Each point is reached from the start by the listed moves, each made once or not at all, plus a little noise. Say if it took an odd or an even number of moves. Then give how often each move was made.

Moves:
(1): [-0.2 -6.5  0.5]
(2): [ 5.5  0.9 -4.5]
Start: [-0.5  2.0  0.4]
Points:
[ 5.3 -3.8 -3.8] -> even (1, 1)
[ 4.7  2.9 -3.9] -> odd (0, 1)

Moves:
(1): [ 2.7 -1.2  1.9  2.5 -3.7  1.9]
(2): [ 0.0 -1.1 -4.0  4.2 -1.2 -2.5]
(3): [-4.4  5.3  2.7  0.2 -3.7  1.7]
(4): [-1.7 -1.3  1.7  5.6  1.8  3.1]
(5): [ 4.0  3.8  2.0  1.1  2.9 -3.1]
(6): [ 0.7  1.7 -3.9 -2.0  0.7  3.3]
Start: [-1.1 -0.9  3.7 -0.9  1.0 -1.2]
Points:
[-6.8  2.0  4.1  9.2 -2.1  1.2] -> odd (0, 1, 1, 1, 0, 0)
[-4.7  1.8 10.3  7.5 -4.8  5.6] -> odd (1, 0, 1, 1, 0, 0)
[ 3.2  2.1  2.1  4.4  2.6 -6.9] -> even (0, 1, 0, 0, 1, 0)

Moves:
(1): [ 5.3  2.1  1.2 -3.8  3.3  3.0 -1.7  3.9  3.3  0.5 -1.3]
(2): [-3.2 -0.1  2.0  3.7 -0.1  4.7  2.2  1.1  6.3 -1.3  0.1]
(3): [-3.4 -4.4  2.1 -4.8 -1.4  0.4  5.8 -0.9 -1.6  0.6  0.2]
(4): [-0.2 -0.9  0.2 -0.9 -1.4 -2.6  1.9 -0.7  1.9  2.5 -0.9]
(5): [ 2.8 -1.1  1.5  2.2  2.9 -1.9 -2.3  0.7 -3.8  3.4  1.5]
(6): [ 0.5 -4.1  0.0  2.6  0.7  2.9  1.3  3.8 -1.6 -0.1 -6.0]
(7): [-2.8 -0.2  0.4  1.6  1.1 -3.6  1.4  2.9 -0.1 -1.2  1.7]
(8): [-1.5  3.7  2.0  1.3 -3.4 -0.4 -2.6 -1.9 -0.7 -2.3 -1.2]
(9): [-5.3 -1.6  1.0  0.9 -0.5 -1.0 -4.6 -3.5  1.7 -4.1 -3.3]
(10): [-1.1  3.1 -1.3 -1.9  0.1  1.2 -2.1 -1.7 -2.6  3.3 -1.5]
(11): [-1.0 -0.6 -0.8  0.5 -3.8  0.8 -1.6  3.5  2.6 -1.4  2.3]
Start: [-3.2  0.4 -1.3 -0.9 -1.6 -3.0  1.4 -3.3  0.2  0.2  2.0]
Points:
[-16.8  -6.9   3.4   1.2  -8.9  -4.1   1.2   0.6   0.6  -8.5  -4.1] -> even (0, 0, 1, 0, 0, 1, 1, 1, 1, 0, 1)
[-10.2   1.6   1.9   0.4  -6.8  -7.1  -3.9  -9.3   3.1  -3.7  -3.4] -> odd (0, 0, 0, 1, 0, 0, 0, 1, 1, 0, 0)
[-12.3   2.4   3.3   4.0  -4.3   4.5  -6.1   4.9   9.1  -6.6  -7.1] -> even (1, 1, 0, 0, 0, 1, 1, 1, 1, 1, 1)
[-7.4 -1.9  2.0  7.1 -1.7 -3.0  1.2  4.9  5.0 -0.5  7.6] -> even (0, 1, 0, 0, 1, 0, 1, 0, 0, 0, 1)

Moves:
(1): [ 1.0 -1.2  2.2  0.3  0.5 -1.3  2.6  1.6 -1.3 -0.5 -0.4  1.9  0.6 -0.2
 -0.4 -0.5 -0.4  0.5  0.6  1.1 -2.1]
(2): [ 0.3 -0.4  0.6  1.5 -0.4 -0.7  0.2  0.4  1.9  1.2 -1.8  0.0 -1.6  1.1
  1.3  1.6  0.1  0.7  0.7  0.3 -3.0]
(3): [-0.1 -0.7  0.9  1.9 -3.0 -1.5 -0.5 -0.9  2.1 -0.6  0.7  3.1 -0.8 -0.2
  0.5 -0.3 -0.4 -0.8 -0.8 -1.1 -0.8]
(4): [-1.7 -0.3  0.2 -0.6 -0.3 -0.4 -1.0 -0.7 -0.7  0.7  1.0  1.6  0.5  1.0
  0.6  1.4 -2.3  0.8 -0.2 -0.2 -1.4]
(5): [-1.1 -3.6  1.7  2.8  0.4 -2.4 -3.3 -2.0 -3.5  2.2  0.7 -2.5 -1.8  1.8
 -4.7  0.2 -1.7  4.7 -0.3 -3.1 -3.8]
(6): [ 0.8 -2.4  0.1  1.9  5.9  0.6  2.2 -4.0  1.0  2.2 -1.1 -2.2  2.8 -0.8
  1.9 -1.3 -0.6  1.4  1.3 -6.7 -1.7]
(7): [-0.3 -2.9 -0.7  1.2  1.8  1.2 -1.8  0.9 -0.4  1.1 -0.7 -0.2 -0.3 -1.3
 -0.6 -0.4  0.0 -0.1  1.3 -0.9 -0.1]
(8): [-4.7  1.1  1.8 -0.5 -2.9 -0.9  0.1  0.6  1.9  2.9 -2.5  0.1 -1.4  0.7
  4.7 -3.2  0.0  2.7  0.7 -3.9 -1.4]
(9): [ 0.4  2.7 -0.1  0.5 -2.1  0.4 -1.5  6.6 -0.2 -1.5  2.6  1.7  1.2  6.1
 -2.3 -3.9  0.6 -2.0 -3.0  6.5  0.8]
(10): [-1.5 -1.2 -0.1  1.2 -2.4  2.0  1.1 -2.4 -1.1  0.1  0.8 -1.3 -0.8 -1.6
  0.1 -0.3 -2.9  2.0 -0.2  0.4 -3.0]
(11): [ 0.7 -2.0  2.7  0.3  1.1  0.6 -0.6 -2.3 -1.0  2.7  0.2  0.1 -2.6 -0.2
  0.1  0.7 -1.5  1.5 -1.0 -1.8 -1.7]
(12): [ 1.6  3.3 -2.3 -1.9  3.4  2.4 -0.4  0.0 -1.9  0.0 -2.1  2.9  2.5 -1.6
  1.8 -1.0  4.6 -3.3  2.4 -0.5  0.9]
(13): [ 2.2  2.2  4.5  4.0  0.9 -3.0 -0.6  3.1 -1.6  3.3 -3.0 -1.2 -0.1 -1.0
  2.9  0.4 -5.7  4.3 -2.2 -2.6 -2.7]
(14): [-0.1 -0.9 -1.3  0.4 -1.9  1.5  1.5 -1.0 -0.8  2.8  3.5 -0.9 -0.9  0.4
 -2.5  2.6 -0.3  1.8  0.3  0.3  1.2]
(15): [ 0.2  0.4  1.8 -2.4 -1.4  0.5 -3.3  2.3  0.4 -2.3  3.8 -0.8  0.5  2.1
  0.9 -2.1 -0.6  0.4  2.3 -0.5 -3.3]
(16): [ 0.8 -1.7  2.3  1.5  0.8 -0.2 -0.5 -2.3  0.8  2.4 -0.1 -0.9  1.2 -1.6
  0.8  0.5  0.9  2.1 -0.5  0.2 -0.2]
(17): [ 1.6 -2.2  1.1  1.2 -2.4  0.8 -2.7  2.7  3.7  1.9 -4.6  0.6  1.5 -0.7
 -1.1  0.2 -0.6  2.5 -3.6 -2.6 -2.3]
(18): [-2.8 -0.8  1.7  3.1  4.8  3.4  3.4 -3.1 -3.6 -0.2  1.4 -2.1  2.3 -2.8
 -1.9  5.1  2.7 -1.8  0.8 -2.1  3.3]
(19): [-2.6 -0.3  1.9 -2.0 -1.3 -0.4 -1.2 -2.1 -0.6  2.6  0.1 -0.7 -3.0 -1.5
 -4.6  0.3 -4.3 -1.3  2.4 -0.2 -3.0]
(20): [ 0.9 -2.1 -0.9 -0.6 -4.9 -0.7  0.1 -2.6 -2.4  2.5 -4.2 -1.2  0.8 -0.3
  1.5  1.7 -1.1 -2.0  0.4  0.8  2.6]
Start: [ 0.4 -0.2  4.8  1.1 -0.5 -0.7  1.6  0.5 -0.2  0.7  2.2  1.8  1.9  3.7
  0.4 -6.0  3.5 -1.8 -1.6 -3.7  1.9]
Points:
[ -1.6 -12.3   9.5   7.8   6.5   4.3  -0.4 -13.9  -5.9  18.2   2.0  -3.7
  -1.9  -0.7  -6.1  -3.3  -3.1   8.4   5.2 -15.8 -12.8] -> even (0, 1, 0, 0, 1, 1, 1, 0, 0, 1, 1, 1, 0, 1, 0, 1, 0, 0, 1, 0)
[ -4.0  -3.9  10.7   3.5  -7.7  -1.9  -2.6  -0.2  -1.1  12.0  -2.8   5.8
  -1.0   3.3  -5.5  -7.9   0.7   4.5  -0.4 -13.8  -9.3] -> even (1, 0, 1, 0, 1, 0, 0, 1, 0, 0, 0, 1, 0, 1, 0, 0, 1, 0, 1, 0)
[-10.4  -7.3  10.2   9.5  -2.4   2.7   3.0   1.1 -10.5   7.8   8.0  -0.2
   1.3   7.1  -5.8  -5.1  -1.2   6.4  -1.9  -6.0  -4.5] -> odd (1, 0, 0, 1, 1, 0, 1, 1, 1, 1, 0, 0, 0, 1, 0, 0, 0, 1, 0, 0)
[  0.5  -5.5  15.6   5.8  -6.3  -6.4   1.4  -3.4  -2.4  12.6   1.2   0.8
   1.1   4.5   3.2  -1.9 -11.7   3.7   3.4 -12.4 -12.3] -> even (1, 1, 1, 1, 0, 1, 0, 0, 0, 0, 0, 0, 1, 1, 1, 0, 0, 0, 1, 1)
[ -6.4  -8.4  13.8  11.4  -1.7  -3.7   3.5  -2.7 -12.9  15.6  -2.1  -3.0
   2.1   2.6   0.4   0.9  -5.5   8.7  -0.1 -14.2  -2.2] -> odd (1, 0, 0, 1, 1, 0, 1, 1, 0, 0, 0, 0, 1, 1, 0, 0, 0, 1, 0, 1)
